Each point is reached from the start by the listed moves, each made once or not at all, plus a little noise. Is the number of moves made odd or even? Then give how often each move was made.

Moves:
(1): 42 -20 21
(2): 62 48 -64
Start: -24 -12 -14
Points:
37 32 -76 -> odd (0, 1)
9 -28 10 -> odd (1, 0)
76 19 -56 -> even (1, 1)

Moves:
(1): 57 -8 27 6 39 8
(2): 13 46 -4 -27 -13 -7
(3): -27 -3 38 4 1 20
(4): 24 8 -5 28 -11 5
(5): -32 46 12 37 50 -18
(6): -17 18 -33 -11 11 42
Start: -18 -2 -4 -26 -16 23
Points:
-46 47 37 43 26 29 -> odd (0, 0, 1, 1, 1, 0)
-18 5 34 6 -31 46 -> even (0, 0, 1, 1, 0, 0)
-38 95 32 16 13 27 -> even (0, 1, 1, 1, 1, 0)
-18 61 -40 -63 -20 60 -> even (0, 1, 0, 0, 0, 1)

Moves:
(1): 41 -8 2 -9 -5 9 -3 2 7 -14 0 -4 2 13 12
(2): 3 25 -4 -2 6 7 1 -2 -1 24 8 -6 8 3 9
(3): 5 0 42 -16 0 9 -9 -9 1 -9 -1 -18 6 -10 -14
(4): 8 2 3 44 -3 -17 17 -16 3 -2 3 9 17 -4 4
(5): 4 -13 16 9 24 4 -5 2 12 8 -23 17 -21 -9 -18
(6): 1 -11 -3 2 -3 32 9 2 -2 4 -5 1 22 8 -8
(7): -2 -1 -11 -4 5 -14 36 0 19 11 -11 -10 4 -5 -9
(8): 10 12 4 0 4 1 -7 46 0 -6 11 -3 22 -1 -18
(9): -7 8 -10 0 -10 -1 -22 -5 54 -14 -4 8 21 24 13
(10): 3 -37 14 -4 -24 -17 -13 18 -9 42 3 -19 -8 5 -5
(11): -8 4 3 3 7 1 10 -6 2 1 31 8 -10 12 -11
(12): -6 4 13 -16 -8 -5 4 9 -7 1 -10 34 3 13 2
Start: 2 23 -15 -15 2 -15 -27 -7 8 -13 1 2 6 -21 -32
Points:
46 -31 53 -59 -37 11 -38 16 1 11 -10 -2 31 9 -45 -> odd (1, 0, 1, 0, 0, 1, 0, 0, 0, 1, 0, 1)
54 36 13 2 -5 -26 -18 11 95 -44 -1 -16 77 -7 -44 -> even (1, 0, 1, 1, 0, 0, 1, 1, 1, 0, 0, 0)
51 -21 -9 -31 -18 -6 -6 60 26 26 0 -29 47 1 -59 -> odd (1, 0, 0, 0, 0, 1, 1, 1, 0, 1, 0, 0)
39 4 46 -34 2 -2 -70 -7 72 25 14 -10 2 14 -47 -> odd (1, 1, 1, 0, 1, 0, 0, 0, 1, 1, 1, 0)
41 26 -31 17 -7 -40 0 -25 88 -29 -13 5 50 3 -15 -> even (1, 0, 0, 1, 0, 0, 1, 0, 1, 0, 0, 0)
49 62 -23 -26 -3 1 -61 35 68 -20 17 -4 59 18 -15 -> even (1, 1, 0, 0, 0, 0, 0, 1, 1, 0, 0, 0)
45 -5 -4 -31 -13 -35 -3 55 28 23 36 -23 15 2 -61 -> odd (1, 0, 0, 0, 0, 0, 1, 1, 0, 1, 1, 0)
33 34 -3 -35 -12 18 -38 39 64 -38 22 44 66 47 -43 -> even (1, 0, 0, 0, 0, 1, 0, 1, 1, 0, 1, 1)

Moves:
(1): 28 4 -1 -4 2 6 -4 -4 7 7 -6 -8 1 -5 -5 -9 2 -10 3 1 0 7 1 -4
(2): -4 34 -2 -12 5 5 12 -5 9 7 -1 -14 -3 0 4 2 7 2 -6 5 8 -7 15 2
(3): 0 5 30 4 7 -4 6 6 7 3 -4 -1 17 -14 -10 -4 5 15 -8 1 -3 4 2 -2
(4): 1 15 1 36 -2 -2 7 15 1 1 4 4 -2 -7 4 -3 5 1 0 5 -8 -7 -4 -16
(5): -3 1 -6 2 25 -6 -3 4 8 2 2 -2 5 1 2 -1 -9 6 -4 -2 -5 -1 3 0
(6): 1 3 1 2 12 38 -10 6 -3 -2 -8 4 -5 3 -3 -1 1 1 -11 -8 -16 -9 -1 -1
(7): 0 -16 -3 12 0 12 38 2 3 6 5 -3 9 4 1 -9 0 -1 2 0 -9 7 9 8
(8): 9 2 -1 -12 -4 0 4 27 -5 -5 4 2 -8 4 -2 -3 0 -3 -3 -1 1 -2 -1 6
(9): -9 0 0 5 -9 7 -4 3 20 3 1 0 1 -4 6 0 -11 -3 -5 -2 -3 7 1 -7
(10): -2 0 3 2 2 4 -4 11 1 26 1 1 9 7 7 5 1 -2 6 9 6 8 -5 9
(11): 5 4 3 0 -1 4 -6 -5 -8 4 27 -9 -2 -7 -4 0 -2 0 -4 -4 2 -7 0 3
(12): 4 12 3 -3 0 -3 5 -5 4 5 1 28 -2 7 6 -4 -13 -3 -3 -5 -10 -8 6 8
(13): -1 8 -6 -3 -2 3 -5 -1 -1 -6 4 6 28 -1 -1 6 -3 -9 4 -4 0 3 -1 -9
(14): 2 3 9 4 -1 -3 -7 -6 2 -5 6 -1 4 29 1 -2 8 3 -6 -4 -5 3 0 -3
(15): 9 1 2 2 3 -1 0 -1 -8 -1 -2 -4 4 -9 29 -3 5 -2 -11 -10 1 -1 4 2
(16): 8 -1 5 2 0 -6 3 0 4 -3 -2 4 -3 1 1 22 0 0 4 -7 3 2 -3 6
(17): 1 -1 -5 -5 3 1 5 3 1 1 5 17 -8 -4 -2 2 19 5 -7 3 -1 10 0 -7
(18): 7 0 -10 4 -4 1 0 6 -1 3 -1 4 -1 1 0 -1 0 24 -2 0 0 0 9 2
(19): 0 0 1 0 6 9 -9 1 6 -16 8 4 -5 -6 11 -8 3 1 37 2 -5 8 2 5
(20): 8 -8 -3 -7 1 8 0 0 2 -8 3 -2 6 -3 11 12 0 1 -4 31 -5 -5 -1 6
(21): 5 -9 4 2 2 7 -5 -2 0 -5 4 -1 -1 5 2 -1 -1 3 -5 4 38 -4 -1 -15
(22): -2 6 5 2 4 2 1 -3 -7 -6 -3 9 3 -2 0 1 -8 -1 -3 3 -1 27 -6 6
(23): 1 -4 3 5 -2 2 -11 2 -1 0 -1 -3 1 -4 -9 1 -2 -7 -5 2 0 3 38 4
(24): -1 0 0 7 -4 0 0 1 9 -3 0 0 4 -3 -8 -8 9 -3 -4 2 4 0 3 19
Start: 1 0 -9 -18 -4 16 -10 12 18 -6 16 14 -14 -9 -4 -12 13 0 -5 15 11 -18 -3 3
Points:
12 44 -11 2 19 39 -23 65 37 6 32 12 29 -22 45 4 -3 -14 -43 52 47 4 38 -9 -> even (0, 1, 0, 1, 1, 0, 0, 1, 1, 1, 0, 0, 1, 0, 1, 0, 0, 0, 0, 1, 1, 1, 1, 0)
31 46 -19 24 12 89 16 25 32 -22 68 20 14 -15 40 -27 64 26 -15 35 -24 -22 35 17 -> odd (0, 1, 0, 1, 0, 1, 1, 0, 0, 0, 1, 0, 1, 1, 1, 0, 1, 1, 1, 1, 0, 0, 0, 1)
48 6 4 16 3 89 -63 7 36 -29 40 7 -12 -10 16 -45 22 5 -24 0 30 16 47 14 -> even (1, 0, 0, 0, 0, 1, 0, 0, 1, 0, 1, 0, 0, 1, 1, 0, 0, 1, 1, 0, 1, 1, 1, 1)
43 -5 -19 -6 20 59 14 24 49 33 51 51 4 -10 16 -18 -8 17 -34 51 25 23 13 9 -> even (1, 0, 0, 0, 1, 0, 1, 0, 1, 1, 1, 1, 0, 0, 0, 0, 1, 1, 0, 1, 1, 1, 0, 0)
17 25 -22 27 23 72 -37 40 47 -28 53 27 6 -31 23 15 -1 20 10 24 -26 -30 0 -6 -> even (0, 0, 0, 1, 1, 1, 0, 0, 1, 0, 1, 0, 1, 0, 0, 1, 0, 1, 1, 1, 0, 0, 0, 0)
23 36 8 33 41 56 38 50 36 15 12 22 0 -35 15 -5 46 45 -51 3 -20 -16 69 5 -> odd (0, 1, 1, 1, 1, 1, 1, 0, 0, 0, 0, 0, 0, 0, 1, 1, 1, 1, 0, 0, 0, 0, 1, 0)
29 10 4 26 13 95 6 59 20 -6 59 57 -10 -9 19 -32 8 -7 3 53 8 -11 -2 41 -> even (0, 0, 0, 1, 0, 1, 1, 1, 0, 1, 1, 1, 0, 0, 0, 0, 0, 0, 1, 1, 1, 1, 0, 1)
18 57 24 49 37 75 20 47 75 34 10 5 25 1 -6 -45 25 31 -41 25 -24 19 25 16 -> odd (1, 1, 1, 1, 1, 1, 1, 0, 1, 1, 0, 0, 0, 1, 0, 0, 0, 1, 0, 0, 0, 1, 0, 1)
28 16 -4 47 -2 83 5 43 39 28 13 25 3 17 5 -33 9 13 -23 18 -22 23 -1 -5 -> odd (1, 0, 0, 1, 0, 1, 1, 0, 1, 1, 0, 0, 0, 1, 0, 0, 0, 1, 0, 0, 0, 1, 0, 0)

Moves:
(1): 10 -4 -6 -7 -1 -21 20 -4 -1 1 -14 7 -4 -1 -2 -13 -6 -10 16 12 -4 6 8 5 2 -2 15
(2): -5 24 31 -8 -8 -3 -15 -12 -10 -15 20 2 -2 -19 -3 1 -1 25 10 8 -5 -13 18 -32 -3 30 8
(3): 8 -20 -10 -5 -11 -1 8 -11 0 6 -14 -5 -1 -5 17 -1 1 -3 -13 3 -7 -12 -5 -3 18 -1 -11
(4): -15 4 -10 13 -6 -12 0 -27 -9 11 -10 -36 -3 14 19 15 -2 -3 -7 6 -1 -18 13 17 -21 -2 24
(5): 16 10 19 -6 11 -8 -21 25 -26 6 27 18 1 3 -41 -3 6 -3 -14 5 4 -5 -6 -13 -4 18 5
(6): 6 1 0 9 13 7 12 13 19 -12 -33 10 7 -20 11 -2 0 20 -19 17 4 -13 -5 -10 8 -8 2
(7): 16 10 16 4 3 11 -4 18 -3 32 -12 -23 15 7 8 3 -8 2 27 6 2 -18 8 0 -16 0 -3
(8): -8 3 2 -12 -9 -17 0 -3 8 20 -8 10 7 -18 4 4 -4 -6 -7 3 -11 -15 6 6 0 5 5
(9): 4 19 4 -4 4 5 6 22 16 4 -2 -6 8 6 -10 0 16 0 11 -2 3 -3 6 -7 2 7 15
(10): 23 8 -2 14 5 -7 5 -5 -3 7 -8 6 10 7 23 1 11 14 15 9 13 5 -5 1 20 -12 -26
(11): -4 -6 -16 5 -9 0 -20 24 8 4 -10 -3 -2 -6 6 -17 2 -5 2 5 -2 5 -12 16 -9 -21 10
(12): 1 -10 11 3 0 -5 -3 11 8 -8 9 -1 -3 9 4 -2 10 -2 1 -6 1 -11 7 -10 5 -2 -17
(13): -8 -10 -31 3 -5 20 -1 2 -1 -9 8 7 0 -7 -1 10 0 7 -6 10 -4 0 3 5 -22 -10 -3
(14): 10 14 7 -5 -12 -6 14 -9 -12 5 10 21 3 16 -17 -2 -6 11 0 -17 3 -2 2 -4 5 -6 -7
(15): 3 5 1 1 7 -4 -6 5 -7 -3 0 -5 11 -11 2 3 9 3 10 -12 0 0 -6 14 -3 -18 -6
(16): 11 7 -6 -24 6 8 0 7 2 -26 -8 1 -2 11 -3 11 0 13 -3 14 21 -3 13 -19 0 -2 -7
(17): -3 -8 9 -5 -21 22 23 24 -17 1 -12 9 -8 21 21 13 11 -22 -3 8 16 2 4 -4 13 12 23
(18): -3 -1 0 2 0 -16 2 -2 1 2 -13 -13 -2 -11 6 2 6 16 10 -10 18 -10 3 -1 -19 2 2
(19): -15 -9 -2 10 7 -14 5 15 -11 6 -13 6 34 -3 15 -3 -3 0 -8 6 -11 -10 -1 1 13 11 -3
(20): -4 -2 -23 -14 11 0 24 -12 -11 6 -12 10 15 21 16 -12 7 -1 -1 18 13 -4 -4 -7 -23 -18 5
(21): 3 23 -14 5 14 -12 1 3 17 3 5 8 6 -19 6 -26 -9 -12 -12 -11 15 -15 0 9 2 2 12
(22): 0 16 -20 12 7 3 4 -24 3 -19 -4 -3 23 -13 -14 14 -6 -12 14 -11 16 5 -17 -1 -10 -10 7
(23): 8 -7 14 -8 -5 3 -7 -6 18 -15 8 -5 18 5 12 8 -3 22 2 -3 8 -8 -2 5 11 5 11
(24): 6 -2 6 -8 -3 10 -10 -16 -16 -1 0 9 -6 2 -15 5 3 -2 7 2 -3 -6 -2 9 8 11 -7
Start: 32 -8 13 12 -51 29 -22 17 4 -17 -9 12 -15 0 -27 19 -30 23 3 -7 -19 -4 9 -4 -25 3 11
Points:
78 23 -26 22 -39 29 7 26 -32 25 -75 16 95 21 13 8 -3 27 68 1 8 -45 -25 20 -20 -53 -13 -> odd (0, 0, 1, 0, 0, 0, 1, 0, 1, 1, 1, 0, 0, 1, 1, 0, 0, 0, 1, 1, 0, 1, 0, 1)
26 -19 18 40 -78 -18 -48 -6 -27 -2 -48 -22 14 -13 46 19 -2 59 21 16 -15 -73 28 -6 -12 20 -8 -> odd (0, 1, 1, 1, 0, 0, 0, 0, 0, 1, 1, 1, 0, 0, 0, 0, 0, 1, 1, 0, 0, 0, 0, 1)
73 35 -36 46 -35 47 2 31 28 -16 -65 -17 88 29 36 33 -3 79 53 16 39 -63 -2 11 -79 -89 26 -> odd (0, 0, 0, 1, 0, 1, 1, 0, 1, 1, 1, 1, 1, 1, 1, 0, 0, 0, 0, 1, 0, 1, 1, 0)

Moves:
(1): 32 -11 -3 -3 -4 9 -2 -8 -5 -4 3 4 -1 0 -6 -2 7 5 -3 5 -4 -17 -2 4
(2): 11 16 -11 8 -2 6 2 5 10 -17 17 -7 6 -5 -2 -14 -9 3 -8 8 -5 10 2 -4
(3): 8 6 27 -27 10 9 2 -10 -13 -14 12 11 6 -15 11 -4 6 -15 -4 9 -5 2 -8 -12
(4): 14 -2 -3 21 -1 11 14 -21 -3 -5 -20 18 6 -23 -8 -6 10 17 6 -14 3 19 3 -4
(5): -11 -6 -28 12 30 13 -3 -8 -1 -8 13 22 -13 -6 -10 9 -14 2 19 -16 6 -2 15 -15
(6): -14 -6 -5 9 9 19 1 -14 9 -8 0 8 7 7 13 -1 -7 -11 1 5 -3 4 -10 10
(7): 7 -6 -14 -10 -5 2 34 -1 -6 -11 -6 -7 -3 -2 3 10 -14 0 -10 -7 7 -8 -3 4
(8): -7 -6 -1 -9 7 14 -5 13 -2 -1 -7 14 -3 1 -6 -3 4 7 2 -3 -3 4 -7 -1
(9): 15 -13 8 -1 11 -15 7 16 27 10 -2 2 0 9 9 17 16 -4 -5 -6 -6 7 7 -11
(10): -4 -2 5 9 -7 25 -1 -4 -5 41 12 -5 5 -4 5 -3 -5 -14 -3 8 10 -9 5 4
(11): 2 -18 8 -4 -12 -6 7 9 2 2 11 2 1 1 -3 10 -13 12 11 2 4 -5 -6 5
(12): 0 -4 -14 -4 -1 -7 2 -11 9 2 -4 6 6 -9 -7 -4 -12 -1 5 -17 -2 2 7 3
(13): -3 -2 -7 0 12 -3 10 -12 -6 8 8 -12 26 -14 -1 -7 12 14 4 -3 5 -2 -6 0
(14): 3 14 6 20 0 0 16 -5 5 7 13 24 8 34 -8 -8 7 4 -4 -8 4 4 4 6
(15): 5 9 -18 0 -12 -5 -8 4 4 1 13 14 4 -1 34 -7 -14 2 -5 -9 6 -1 -6 -7
(16): -10 8 -7 1 -16 13 -5 4 -9 -4 8 2 12 0 -5 30 6 1 -19 2 -7 -2 -3 8
(17): -16 18 -8 -7 -5 3 4 2 13 -6 6 14 -8 -5 2 10 24 7 -1 -1 -11 -8 4 8
(18): 10 1 -6 -19 1 3 -9 -11 9 3 -6 -15 3 13 15 4 -8 24 1 1 -3 16 15 6
(19): 4 5 -15 -12 0 1 3 11 -6 -7 -2 4 2 4 2 2 13 -12 18 0 -4 5 6 -7
(20): 1 1 7 11 5 -5 8 18 2 -14 -6 34 16 -8 4 11 -7 -2 -17 25 -2 -21 18 -5
(21): -4 5 -4 -14 4 -1 -1 -2 9 -17 12 8 8 4 -7 5 10 -3 -4 -6 38 3 -1 2
(22): -2 -11 -5 0 -4 -9 4 -2 2 -2 3 3 1 -1 8 -12 9 -3 -11 12 -3 18 9 -2
(23): 0 -9 28 8 -15 1 -4 5 1 -1 -6 -8 13 11 6 -7 13 -3 -7 -16 2 -9 20 -3
(24): 7 6 3 7 13 -5 -9 6 -4 0 0 -7 4 -6 -1 14 0 3 -6 -16 2 3 7 29
Start: 11 14 7 -9 7 20 1 -4 -7 5 12 3 -1 12 -10 23 -3 12 11 12 19 14 -8 22
Points:
3 -34 -49 -5 17 71 29 16 4 28 46 35 57 2 27 80 -12 7 16 -62 38 -3 17 39 -> even (0, 0, 0, 0, 1, 1, 1, 1, 1, 1, 1, 1, 1, 0, 1, 1, 0, 0, 1, 0, 0, 0, 1, 1)
63 -6 -12 3 6 64 65 -12 31 -14 42 14 64 -9 3 46 56 24 5 -32 58 6 18 56 -> even (1, 1, 0, 1, 0, 1, 1, 0, 1, 1, 1, 0, 1, 0, 0, 0, 1, 0, 1, 0, 1, 0, 1, 1)
38 39 34 -7 5 26 9 45 20 -47 71 95 77 37 31 45 36 1 -80 3 39 32 36 21 -> even (0, 1, 1, 0, 0, 0, 0, 1, 1, 0, 0, 0, 0, 1, 1, 1, 0, 0, 0, 1, 1, 1, 1, 1)
40 -23 -55 -13 -19 54 43 -46 0 21 84 41 67 35 13 41 -17 50 -13 -47 83 -2 42 40 -> even (1, 0, 0, 0, 1, 0, 1, 0, 0, 1, 1, 1, 1, 1, 1, 1, 0, 1, 0, 0, 1, 1, 1, 0)
46 53 -68 -4 -14 63 45 3 34 24 32 60 39 22 23 64 17 49 -18 -51 11 54 36 55 -> even (0, 1, 0, 1, 0, 0, 1, 1, 1, 1, 0, 1, 0, 1, 1, 1, 1, 1, 1, 0, 0, 0, 0, 1)
15 60 -23 -18 3 27 15 -8 20 -20 82 16 60 33 -24 66 27 78 -14 -14 48 27 6 80 -> odd (0, 1, 0, 0, 0, 0, 0, 0, 0, 0, 1, 0, 1, 1, 0, 1, 1, 1, 0, 0, 1, 0, 0, 1)

Moves:
(1): 15 2 -13 6 -9 -4 -6 -6 6 -6 7 6 -9 5 7 3 0 19 -6 -4 -1 -11 -4 2 3 11
(2): 3 21 -2 -3 -6 -1 11 3 11 6 -7 -8 -2 -9 -2 -11 11 -14 9 13 -6 -1 6 -11 -6 19
(3): 7 9 21 8 -1 2 -18 0 -9 1 -13 14 2 -7 3 -3 2 -10 9 -9 -7 -5 -7 -1 -18 -14
(4): 7 2 3 21 -7 -3 -9 -3 8 -4 -7 1 7 2 -7 -5 -6 0 19 -2 5 -3 9 -8 15 7
(5): 16 9 11 -2 21 0 -8 2 25 -4 -1 7 1 10 -8 -8 -12 -5 -11 16 -1 21 -1 12 -5 10
(6): -7 -3 -9 -8 1 15 -15 11 1 1 1 2 1 3 5 -7 -2 -6 -3 -6 1 -2 -4 -3 0 21
(7): 0 6 10 4 1 3 12 9 1 0 3 5 0 -6 2 6 -4 18 10 -6 -4 -12 -2 -1 -3 7
(8): 9 4 -10 0 11 -3 7 15 -3 10 -12 -1 -6 -4 14 5 -2 -2 0 -1 8 -11 18 1 4 -5
(9): 0 -6 -10 11 -16 1 4 16 15 -1 10 2 -5 12 3 3 -1 -2 3 4 14 -2 -14 3 -4 -4
(10): 3 -2 -10 -6 0 -5 0 -4 -11 25 1 -1 7 12 16 7 0 -2 12 0 -3 -10 -12 6 7 2
(11): -8 3 -7 -6 -8 -8 -18 9 2 1 18 0 7 -12 -5 6 5 -7 -14 3 4 7 14 13 -1 -5
(12): 1 6 1 -17 2 -5 0 -1 0 -5 2 8 6 7 1 5 -2 1 2 4 19 5 5 -9 5 0
(13): 6 -4 -7 -1 0 -5 9 2 -5 -3 -1 8 3 -4 -14 -6 -4 -2 0 -4 1 0 -10 -4 1 -3
(14): -3 4 6 -10 -9 -5 -7 9 1 -7 4 -4 0 20 -6 -21 -31 -2 -4 -6 1 -18 6 -5 0 2
(15): -9 13 -6 4 -2 -3 1 -6 -8 -13 -3 -14 2 -7 8 -3 -15 3 1 8 8 2 -7 -2 -9 -2
(16): 11 1 0 -1 -3 4 -8 0 -1 2 -6 -15 4 0 -21 21 5 -1 8 6 3 4 2 2 1 -4
(17): -2 -6 6 7 15 -10 2 7 -13 -6 0 -8 6 10 7 14 14 -15 -19 7 -1 -6 -18 0 20 -6
(18): -21 7 0 3 -8 -12 -12 3 9 4 -16 -8 17 8 -12 8 5 14 -6 17 -19 -7 -6 1 -10 1
(19): -4 4 -4 9 14 -34 -4 9 -8 -2 0 -16 -4 -6 -7 -4 21 0 15 -22 6 5 -3 4 -9 -9
(20): -2 -14 -10 0 -8 1 -2 1 -1 0 10 1 -6 1 7 -13 11 8 19 23 -1 17 0 -5 2 0
(21): 1 17 -3 -2 6 1 0 0 -12 -5 4 8 -12 -1 -10 -16 14 6 4 16 5 -2 -8 16 5 -4
(22): 11 7 3 18 -9 0 7 12 -11 14 1 3 -9 8 -1 3 -8 -4 -13 -4 -9 28 4 -9 2 6
(23): 10 4 12 3 -7 9 -4 6 -9 0 6 -16 28 -5 9 -12 16 2 -9 -4 5 3 10 -7 4 6
(24): -7 -2 -2 -6 -7 -4 -2 12 -4 -10 -13 1 9 1 1 -12 5 -7 11 -4 -4 9 8 23 -8 4
Start: -6 9 -19 -7 -4 -10 3 15 23 -7 1 -11 -16 7 -4 4 7 -4 -17 6 8 0 3 11 4 0
Points:
56 93 -48 3 24 -61 25 51 8 12 -11 -22 -34 12 -20 5 10 13 13 26 32 17 -9 18 -1 28 -> odd (1, 1, 0, 0, 1, 0, 1, 1, 0, 1, 0, 1, 1, 0, 1, 1, 0, 0, 1, 0, 1, 1, 0, 0)
-6 27 -34 -38 -20 2 -26 34 -9 -7 -11 -45 41 18 15 3 15 -16 4 12 35 12 5 21 3 28 -> odd (0, 0, 0, 0, 0, 1, 0, 0, 0, 1, 0, 1, 0, 0, 1, 1, 0, 0, 0, 0, 0, 0, 1, 1)
15 55 -17 -6 -35 -1 -27 35 13 -28 -4 -23 9 3 5 -56 -15 -14 -20 -7 10 -32 -6 -21 -21 40 -> even (1, 1, 1, 0, 0, 1, 0, 0, 0, 0, 0, 0, 1, 1, 1, 0, 0, 0, 0, 0, 0, 0, 1, 0)
-9 35 -31 27 -31 -45 -32 71 -1 -40 -43 -26 4 37 -29 -27 4 -14 26 60 21 -22 -25 32 4 -30 -> odd (0, 0, 1, 1, 0, 0, 0, 1, 1, 0, 0, 0, 1, 1, 1, 1, 1, 1, 0, 1, 1, 0, 0, 1)
26 28 -64 8 -21 -28 -26 80 11 0 23 -9 -13 44 -13 13 -4 -2 -8 14 41 -65 -21 33 49 18 -> odd (1, 0, 0, 1, 0, 1, 1, 1, 1, 1, 1, 0, 1, 1, 0, 1, 1, 0, 0, 0, 1, 0, 0, 0)
37 39 0 26 -3 -26 22 91 34 2 -5 8 -31 39 0 -27 -19 -34 -14 40 3 12 -16 -9 -2 12 -> odd (0, 1, 1, 0, 1, 0, 1, 1, 1, 0, 0, 0, 1, 1, 0, 0, 1, 0, 0, 1, 0, 1, 0, 0)
5 25 -43 28 -26 -95 -49 70 48 1 30 -20 2 84 -10 1 2 -1 -21 42 22 27 -17 16 28 15 -> odd (1, 0, 0, 1, 1, 0, 0, 0, 1, 1, 1, 1, 0, 1, 0, 0, 1, 1, 1, 1, 0, 1, 0, 0)
55 86 -10 42 -10 -52 -34 69 20 -29 -2 -14 -15 42 2 -52 -19 0 -9 1 61 11 11 7 -5 4 -> odd (1, 0, 1, 1, 1, 0, 0, 1, 1, 0, 0, 1, 0, 1, 1, 0, 0, 0, 1, 0, 1, 1, 1, 0)
5 72 -27 54 -39 -56 -7 54 15 -27 9 -31 5 24 -10 -11 26 51 2 12 37 5 -13 0 2 20 -> odd (1, 0, 0, 1, 0, 0, 1, 0, 1, 0, 0, 1, 0, 0, 1, 0, 0, 1, 1, 0, 1, 1, 1, 0)
